Each row of a before or after table is a point. One or more steps were done to the points. Then noise was added and the rows were shuffled. The steps act on how far a point lies along the listed directions, d1 being the first. Write out the steps. A step turns or swaps two directions, mirrors them in a line or flattens them onto one, adds a multiple of one to another, or multiplies one. Angles are multiples of 10 degrees, from the lower direction toward the higher: turns from -170 to 170, lines from 10 to 170 but not 90. Use the fewest steps. Two steps may share a direction if one is a turn and the other turns, adds or multiplies; they go together, in the order done. Otherwise the lowest direction goes first.
(in the rows, 100 means zero)

Directions:
(1): [ 68, 141]
(2): [141, 132]
Before:
array([[151,  95],
       [177,  85],
       [105, 139],
       [ 74,  91],
       [ 93, 158],
       [ 55,  58],
       [119,  41],
       [ 87, 162],
       [102,  83],
       [107, 119]])
After (10 x 2):
array([[142,  54],
       [ 79, 106],
       [115, 179],
       [109,  75],
       [ 40,  92],
       [157, 117],
       [ 61, 107],
       [ 39,  89],
       [110, 150],
       [119, 103]])
Steps: turn d1 and d2 by -90 degrees

Directions:
(1): [ 88, 145, 146, 134]
(2): [ 87, 131,  43, 132]
(3): [105, 148,  95,  45]
(4): [171, 110,  97, 115]
Before (13 x 4):
array([[ 70,  93,  82, 127],
       [ 69, 108,  84,  82],
       [135, 106,  76, 184],
       [ 59,  76,  84,  43],
       [ 91, 138, 100,  96],
       [ 46,  87,  97,  28],
       [102, 128, 134, 125],
       [ 49,  87,  64, 195],
       [ 74,  65,  84,  12],
       [ 69, 102, 101,  57],
       [119, 145, 105, 122],
       [ 74,  79, 140, 122],
       [ 95, 100, 100, 165]])
After (13 x 4):
array([[ 64, 102, 116, 107],
       [ 27, 122, 137, 112],
       [ 42, 157, 144, 107],
       [ 82,  73,  53,  31],
       [162,  86,  63,  69],
       [117,  70,  62,  70],
       [109,  58,  81, 114],
       [ 93,  81, 108, 130],
       [129,  72,  93, 127],
       [ 55, 107, 126, 116],
       [ 42, 131, 131,  97],
       [ 84,  73,  73,  75],
       [ 79,  95,  88,  72]])
Steps: turn d1 and d3 by -130 degrees; multiply d2 by 0

Directions:
(1): [133, 106,  89,  94, 103, 148, 139,  25]
(2): [ 62, 169, 100, 157, 101,  87,  89,  70]
Before (14 x 8):
array([[ 90, 114,  93, 118,  99,  86, 102,  96],
       [124, 103,  93, 103,  93, 127, 117,  63],
       [102,  83,  98,  95,  93,  92, 111, 112],
       [114,  70,  90,  74,  97,  97,  94, 123],
       [127,  77,  95,  87, 107, 134, 123,  70],
       [104,  94, 111,  95, 101,  97, 101, 104],
       [ 78, 114, 106, 117,  81,  92,  85, 103],
       [103,  88, 106,  84, 106,  99, 112, 115],
       [103, 108, 101,  89,  97,  96,  91, 103],
       [ 81,  95,  90, 101, 106,  84,  88, 124],
       [ 97, 132,  93, 134,  93, 113, 116,  54],
       [ 87,  91, 108, 110,  97,  79,  93, 120],
       [ 94, 100,  98, 101, 103,  98,  94, 100],
       [ 95,  89,  99,  90,  93,  87,  87, 127]])
After (14 x 8):
array([[ 99,  83, 100,  96,  92,  87, 106, 120],
       [ 68, 110, 109, 119,  80,  77,  75, 124],
       [ 92,  98,  98, 100, 103,  94,  91, 106],
       [100, 108, 101,  88,  96,  94,  86, 108],
       [101,  89, 109,  85, 107,  96, 110, 119],
       [ 79,  86, 104,  94,  93,  64,  70, 161],
       [ 71,  89, 114, 112,  96,  56,  74, 155],
       [ 66,  91,  95, 105, 106,  61,  68, 160],
       [108,  68,  92,  74,  96,  88,  86, 138],
       [ 86, 115,  94, 119,  98,  82,  99, 102],
       [149, 106,  84,  97,  95, 165, 150,   7],
       [117, 136,  86, 131,  95, 144, 142,   5],
       [153,  82,  84,  84, 111, 172, 153,  10],
       [101,  92, 114,  96, 101,  94, 100, 111]])
Steps: multiply d1 by 2.5

Directions:
(1): [ 72,  91, 136, 134, 102,  85, 149,  59,  50,  55,  49]
(2): [124, 117, 140,  69, 136,  47, 139, 155, 135,  62, 102]
Before:
array([[114, 101,  71,  81, 107, 103,  46, 157, 138, 141, 160],
       [ 89, 112, 116, 147, 112,  77, 142,  49,  58,  64,  64],
       [125,  99,  92,  86, 111,  94,  98, 121, 122,  94,  96],
       [ 85,  92, 105, 120,  93,  78, 120,  60,  76,  86,  90],
       [103,  81,  57, 121,  77, 120,  32,  72,  97, 155, 124],
       [114, 113,  71,  80, 100, 101, 106, 113, 120, 105, 110],
       [ 85, 115, 157,  98, 135,  22, 179, 120, 109,  54,  91],
       [ 68, 110,  82,  96,  90, 111, 103, 122,  96,  85,  99],
       [116, 103, 128,  89, 142,  75, 153, 106,  75,  59,  83],
       [ 66,  94,  79, 161,  67, 157,  76,  23,  36, 123,  64],
       [109, 104,  77, 110,  96, 125, 102, 100,  82, 116, 103],
       [124, 128, 149,  53, 157,  33, 138, 195, 136,  61, 109],
       [ 99,  82,  49, 138,  80, 149,  56,  44,  55, 146, 107]])
After (13 x 11):
array([[ 66,  71,  63, 145,  76, 144,  47,  60,  58, 140, 113],
       [ 99, 101,  65, 102,  87, 120, 106,  83,  92, 108, 102],
       [ 86, 116, 167, 136, 124,  61, 163,  90,  59,  42,  35],
       [ 95,  85, 127, 149, 114,  82, 145,  49,  27,  68,  50],
       [ 64, 111,  79,  92,  92, 111, 109, 120,  97,  80,  98],
       [113,  93,  74,  96, 105, 117,  72,  97, 112, 118, 100],
       [131, 139, 126,  93, 138,  41, 131, 129, 127,  67,  99],
       [105, 101,  96, 118, 106, 112, 127,  96,  73,  94,  84],
       [138, 113,  90,  53, 141,  94, 103, 150, 122, 107, 130],
       [109, 100, 115,  94, 116,  52, 126, 105, 117,  78, 109],
       [121, 116,  47,  56, 100, 127,  21, 159, 140, 172, 169],
       [ 75,  71, 115, 149,  88,  85,  98,  38,  39,  94,  65],
       [119, 123,  86,  53, 116,  61,  83, 164, 177, 140, 170]])
Steps: turn d1 and d2 by 90 degrees
